Rows are points. The points of each table are mixes of a few directions, plus a little noise. How many directions does each table use, and how many do they share? Where both have some left over, give the other angles between the two spaces (their principal angles), to ten degrees, smallest first.

First:
array([[-0.21,  0.02],
       [-0.79,  0.08],
       [-0.02,  0.01],
       [ 0.37, -0.02],
       [-0.13,  0.00],
       [ 0.78, -0.07]])
Second:
array([[ 0.08, -0.01],
       [ 0.70, -0.06],
       [-0.35,  0.03],
       [ 0.73, -0.07],
       [-0.48,  0.04],
       [-0.24,  0.02],
       [-0.43,  0.04]])
Directions: first 1, second 1, shared 1

First:
array([[ 0.74, -0.13,  0.19],
       [-0.61, -0.10,  0.06],
       [ 0.21, -0.03,  0.04],
       [ 0.11, -0.38,  0.38],
       [ 0.12,  0.39, -0.38],
       [-0.57,  0.26, -0.29]])
Second:
array([[ 0.36, -0.64, -0.58],
       [-0.27,  0.47,  0.42],
       [-0.14,  0.25,  0.23],
       [ 0.17, -0.30, -0.26],
       [-0.13,  0.22,  0.20]])
Directions: first 2, second 1, shared 0; angles 70

First:
array([[-0.39,  0.72,  0.14],
       [ 0.05, -0.24, -0.02],
       [ 0.05,  0.01, -0.01],
       [-0.47, -0.16,  0.20],
       [ 0.76, -0.32, -0.29]])
Second:
array([[-0.09,  0.00,  0.55],
       [ 0.05,  0.10, -0.47],
       [-0.01,  0.37, -0.80],
       [ 0.09, -0.36,  0.44],
       [-0.02, -0.09,  0.30]])
Directions: first 2, second 2, shared 1; angles 60

First:
array([[ 0.11, -0.30, -0.20,  0.31],
       [ 0.20, -0.30, -0.18,  0.23],
       [ 0.24, -0.36, -0.23,  0.27],
       [-0.33, -0.08, -0.13,  0.51],
       [-0.24,  0.31,  0.19, -0.19],
       [ 0.08,  0.01,  0.02, -0.07],
       [-0.06,  0.72,  0.54, -1.06]])
Second:
array([[ 0.53,  0.19,  0.38, -0.47],
       [ 0.32,  0.17,  0.32, -0.41],
       [-0.05, -0.18, -0.17,  0.27],
       [-0.65,  0.10, -0.18,  0.12],
       [-0.33,  0.09, -0.07,  0.02],
       [-0.73,  0.44,  0.03, -0.31],
       [ 0.37, -0.37, -0.15,  0.37],
       [ 0.52, -0.45, -0.12,  0.39]])
Directions: first 2, second 2, shared 1; angles 30

First:
array([[ 0.28,  1.01, -0.75, -0.37,  0.56,  0.12],
       [ 0.04,  0.18, -0.14, -0.07,  0.09,  0.02],
       [ 0.10,  0.31, -0.21, -0.12,  0.16,  0.02],
       [-0.07, -0.24,  0.18,  0.08, -0.12, -0.03],
       [-0.24, -0.80,  0.61,  0.31, -0.44, -0.08],
       [-0.13, -0.46,  0.33,  0.16, -0.25, -0.03]])
Second:
array([[-0.28, -0.18, -0.16, -0.32,  0.24,  0.43],
       [ 0.26, -0.21,  0.24,  0.42, -0.01, -0.67],
       [ 0.17, -0.11,  0.00, -0.18,  0.26, -0.23],
       [-0.19,  0.60, -0.50,  0.89, -0.08, -0.01],
       [ 0.34,  0.31,  0.10, -0.41, -0.13,  0.01],
       [-0.28, -0.45,  0.34, -0.39, -0.29,  0.50]])
Directions: first 1, second 4, shared 1

First:
array([[ 0.83,  0.14, -0.05, -0.50,  0.46,  0.37, -0.09,  0.49],
       [-0.53,  0.11, -0.25,  0.78, -0.87, -0.01, -0.03, -0.20],
       [ 0.09,  0.00,  0.42, -0.36,  0.10, -0.30,  0.09,  0.12],
       [ 0.71,  0.24,  0.24, -0.50,  0.05,  0.00,  0.04,  0.42],
       [-0.13,  0.03, -0.46,  0.29, -0.08,  0.11,  0.11, -0.52],
       [ 0.28,  0.15, -0.32,  0.09, -0.08,  0.26, -0.01, -0.01],
       [-0.39, -0.22,  0.60, -0.17,  0.07, -0.38, -0.05,  0.21],
       [-0.18,  0.12, -0.32,  0.42, -0.43,  0.04,  0.07, -0.32],
       [ 0.13,  0.05,  0.38, -0.34,  0.02, -0.32,  0.13,  0.04],
       [-0.81, -0.61, -0.24,  0.29,  0.76,  0.24, -0.26, -0.22]])
Second:
array([[-0.33,  0.74, -0.44,  0.14,  0.27, -0.43,  0.03,  0.45],
       [-0.02, -0.26, -0.26, -0.32, -0.24, -0.10, -0.22,  0.01],
       [ 0.17,  0.44,  0.25,  0.42,  0.91, -0.49,  0.21, -0.16],
       [ 0.01, -0.54,  0.15, -0.20, -0.70,  0.65, -0.05, -0.07],
       [-0.15,  0.06,  0.29,  0.22, -0.47,  0.76,  0.25,  0.13],
       [ 0.33,  0.03,  0.37,  0.26,  0.72, -0.33,  0.13, -0.38],
       [ 0.12, -0.54, -0.05, -0.33, -0.32,  0.09, -0.22, -0.20],
       [-0.16,  0.06, -0.31, -0.17, -0.17, -0.11, -0.12,  0.20]])
Directions: first 4, second 3, shared 0; angles 40, 90, 90
